Each row of a before or after table is a point. The points were changed in one or more steps. Then noise was added and the rows were shuffled. The steps act on how far a point lies along the listed directions, d1 being the first. Name the steps. A step turns or swaps two directions, mirrors them in a line or flattens them onto one, adds a multiple of one to another, or multiplies one. Angles are multiples of 10 degrees, from the lower direction toward the higher: turns from -170 to 170, lines from 10 to 170 but not 90. Use the fewest steps. Two steps may share a direction if one is a turn and the other turns, adds or multiplies; they go together, in the order done. Otherwise the lowest direction goes first.

Directions:
(1): [-23 -51]
(2): [51 -23]
Before (14 x 2):
[16 1]
[15 9]
[-9 -9]
[10 7]
[9 3]
[5 -8]
[3 10]
[14 5]
[1 8]
[19 5]
[7 2]
[-23 -55]
[7 -10]
[9 0]
After:
[59 -1]
[11 -4]
[7 12]
[-7 14]
[-11 1]
[-6 7]
[-13 13]
[-7 10]
[-9 5]
[-11 12]
[-5 7]
[-8 -2]
[6 6]
[-9 14]
Steps: turn d1 and d2 by 110 degrees

Directions:
(1): [-27 26 -21 -11 22 21 -60 2]
(2): [6 -20 18 43 32 28 -2 46]
(3): [-14 12 57 -31 -21 -11 -13 34]
Before (13 x 8):
[-11 8 12 -10 -2 1 -7 12]
[-15 9 -1 -8 7 11 -31 13]
[4 0 3 9 9 10 2 7]
[3 -11 10 5 7 3 -2 13]
[-7 9 2 -19 -18 -17 4 -13]
[4 5 11 -23 -19 -21 7 -1]
[-6 0 9 -11 -8 -14 -3 -6]
[-2 5 10 -18 -9 -8 -8 -1]
[-6 2 8 -20 -23 -14 10 2]
[-6 -2 -2 -2 13 2 -9 10]
[-9 8 6 10 5 12 -27 14]
[-9 3 -2 8 10 16 -16 12]
[3 -6 8 10 1 -1 -8 18]
After (13 x 8):
[9 -13 28 17 11 6 5 43]
[6 -4 -18 8 -1 -5 -2 -9]
[-2 -11 12 12 9 1 -3 13]
[-4 -6 25 13 6 5 0 31]
[4 6 -10 -4 -1 1 4 -14]
[-5 7 -60 -1 11 8 -19 -38]
[-1 -15 21 17 5 10 9 40]
[-2 -1 -21 12 13 10 1 -5]
[5 -9 -10 1 4 -2 2 -10]
[-4 1 -27 -7 9 -4 -3 -18]
[5 -8 1 11 11 9 -5 10]
[-1 10 -50 8 1 3 -15 -41]
[-5 10 -44 -4 0 4 -8 -36]
Steps: add 1.5 times d1 to d2; turn d2 and d3 by -130 degrees

Directions:
(1): [-9 -60 13 -4 -5 26 -30 -17 14 28 16 -16]
(2): [2 -42 25 0 20 -1 50 0 -35 -21 7 14]
(3): [-18 0 -23 24 28 -28 15 2 18 2 52 -30]
Before, 14 rows:
[-6 -9 -14 20 18 -24 -8 2 26 0 34 -22]
[-12 -2 -9 24 8 -13 -19 -3 20 22 31 -21]
[-13 -28 5 19 11 3 1 -9 8 8 23 -12]
[-2 -20 21 -12 -20 31 -32 -12 -4 19 0 0]
[-10 44 -27 16 21 -17 21 11 5 1 9 -3]
[-12 19 -12 5 -6 -4 -30 4 22 7 11 -12]
[9 5 12 -8 -13 -4 -7 -1 -15 -3 -27 16]
[12 54 -24 -4 -27 2 -23 18 13 -5 -24 12]
[-10 -21 5 4 15 -12 22 4 -12 -8 20 -10]
[-17 -23 -7 10 15 -15 -2 -11 22 13 48 -26]
[2 -38 22 -7 -6 14 -12 -14 -2 5 -3 4]
[4 -27 10 -1 4 2 17 -12 -13 -23 -2 6]
[8 44 -26 -1 -3 -21 6 14 4 -1 5 17]
[22 60 -15 -1 -17 -12 -5 16 14 -3 -26 1]
After (14 x 12):
[8 2 12 -7 -15 -1 -10 -3 -13 2 -27 15]
[21 -10 18 -2 4 -2 39 11 -22 -18 -12 10]
[6 0 -7 -3 6 -12 25 9 -10 -2 16 19]
[-9 -20 5 25 21 -18 15 1 -4 4 31 -10]
[-12 7 -13 16 24 -9 28 4 -2 3 17 -1]
[2 14 -14 -3 -15 1 -28 -10 18 -5 -8 -6]
[-4 -16 -9 21 24 -26 7 4 17 -9 34 -17]
[4 -3 9 -5 -14 6 -24 -9 7 6 -12 3]
[-15 -10 -8 11 18 -21 6 -7 16 6 43 -21]
[-10 15 -16 5 -2 -13 -19 7 18 7 13 -20]
[2 -11 23 -11 -14 21 -10 -6 -18 5 -6 9]
[12 -22 15 -4 -1 10 35 12 -29 -26 -9 25]
[-9 -22 12 5 16 -4 23 4 -17 -18 18 1]
[-12 -2 -5 17 4 -3 -7 -5 18 9 17 -12]
Steps: multiply d1 by 0.4; multiply d2 by -1

Directions:
(1): [-10 19 6 -16 12 8 30 -22 26 32 2 10 -24 20 -24 -8 3 -17 15 21 -9 46 -30 29]
(2): [-23 35 33 -13 50 11 -15 30 -37 24 -18 -22 5 -5 1 11 12 0 -2 -23 -16 4 -10 -6]
(3): [13 54 -29 31 -6 -2 -21 -16 -7 -12 10 10 -3 -12 30 -20 35 12 -22 -6 -14 23 -3 22]
(4): [-29 -1 -4 25 -5 31 32 15 6 -9 -1 -16 38 -40 31 -21 -12 -13 29 12 5 23 -13 -15]
(5): [4 14 0 -2 15 17 32 10 0 -15 -18 7 -26 12 36 18 -7 -18 18 -2 8 -9 60 37]
(6): [-7 -22 -16 1 24 -18 3 -14 0 -3 -12 37 38 -9 -4 40 -8 22 -1 -34 5 47 10 9]
Before, 11 rows:
[5 -9 31 -6 -11 -6 -34 47 -30 -5 -14 -54 -6 -3 -14 -14 -7 6 5 5 -13 -60 -13 -41]
[-6 8 38 -25 4 9 19 8 3 23 0 -22 -26 17 -12 -2 -16 -15 26 0 -1 4 -1 8]
[18 1 2 -18 -10 -35 -30 -18 -14 -5 22 -5 9 -3 -35 11 12 25 -18 -6 -14 -7 -18 -21]
[-4 8 -31 16 2 8 25 -25 20 1 1 36 8 -5 14 3 -5 3 13 -6 -4 46 5 24]
[4 -5 -10 16 -2 2 2 -2 -3 -2 10 -1 24 -10 5 -8 7 -3 -17 -2 -3 11 -6 -18]
[20 2 -23 19 -24 -5 -8 -24 3 -16 21 8 -8 -13 11 -22 9 10 -18 10 -2 -22 2 -6]
[-3 -15 40 -33 11 -7 -15 20 -26 15 0 -24 -15 4 -9 22 -13 6 -9 -21 -3 -44 11 -27]
[-3 2 26 -14 17 -16 -48 17 -42 10 -6 -27 14 -3 -23 -2 17 7 -27 -14 -22 -32 -41 -27]
[11 31 -18 25 -29 8 -8 -7 1 -1 17 13 -11 7 19 -24 10 6 -6 19 -12 11 9 26]
[-10 25 3 1 20 13 17 -2 -15 2 -3 5 -6 6 13 12 2 -17 4 -5 1 16 29 31]
[8 -2 -11 2 -13 -11 -15 -20 15 -15 -1 3 9 -2 13 1 22 9 -20 -7 -9 9 6 23]
After (11 x 24):
[4 39 13 12 -6 -10 -52 27 -37 4 -6 -45 -1 -14 -2 -34 25 21 -13 -6 -29 -16 -42 -26]
[3 51 12 2 6 8 1 4 -12 3 -2 -12 -25 5 21 -6 10 -1 10 -17 -8 14 18 22]
[-4 -41 11 -17 -12 -9 5 -7 24 -4 -4 -7 12 5 -9 8 -4 -6 0 3 1 -6 1 4]
[-9 -26 20 -15 -17 16 15 16 5 15 6 -2 -11 27 -16 0 -32 -10 20 24 0 -19 14 -3]
[6 -30 5 -3 -14 1 6 -11 8 0 17 -8 -9 -6 -14 -14 -12 -4 -1 21 3 -33 -7 -24]
[0 -30 -17 -5 -5 6 38 -11 24 -1 -3 29 -6 11 1 14 -29 -9 22 -2 7 13 26 12]
[6 -17 -1 5 -1 0 5 2 -3 0 10 -3 18 0 -2 0 -4 -4 -16 -1 2 -5 5 -21]
[-1 41 5 1 8 -9 -33 -8 -22 19 15 -11 -3 -18 8 -5 25 21 -28 -23 -22 10 -27 -8]
[-15 6 13 -17 20 10 23 -10 -4 21 1 5 -7 10 -15 12 -7 -20 8 0 3 29 3 23]
[-7 4 15 -1 23 -11 -42 23 -52 -10 -12 -21 33 -16 1 7 14 12 -23 -26 -17 -30 -17 -23]
[17 -9 2 -7 -9 -27 -19 1 -22 -27 13 -11 18 -13 -7 16 1 21 -4 -11 -2 -24 18 -25]
Steps: swap d1 and d5; turn d2 and d6 by 20 degrees; multiply d3 by -1; multiply d4 by 0.4
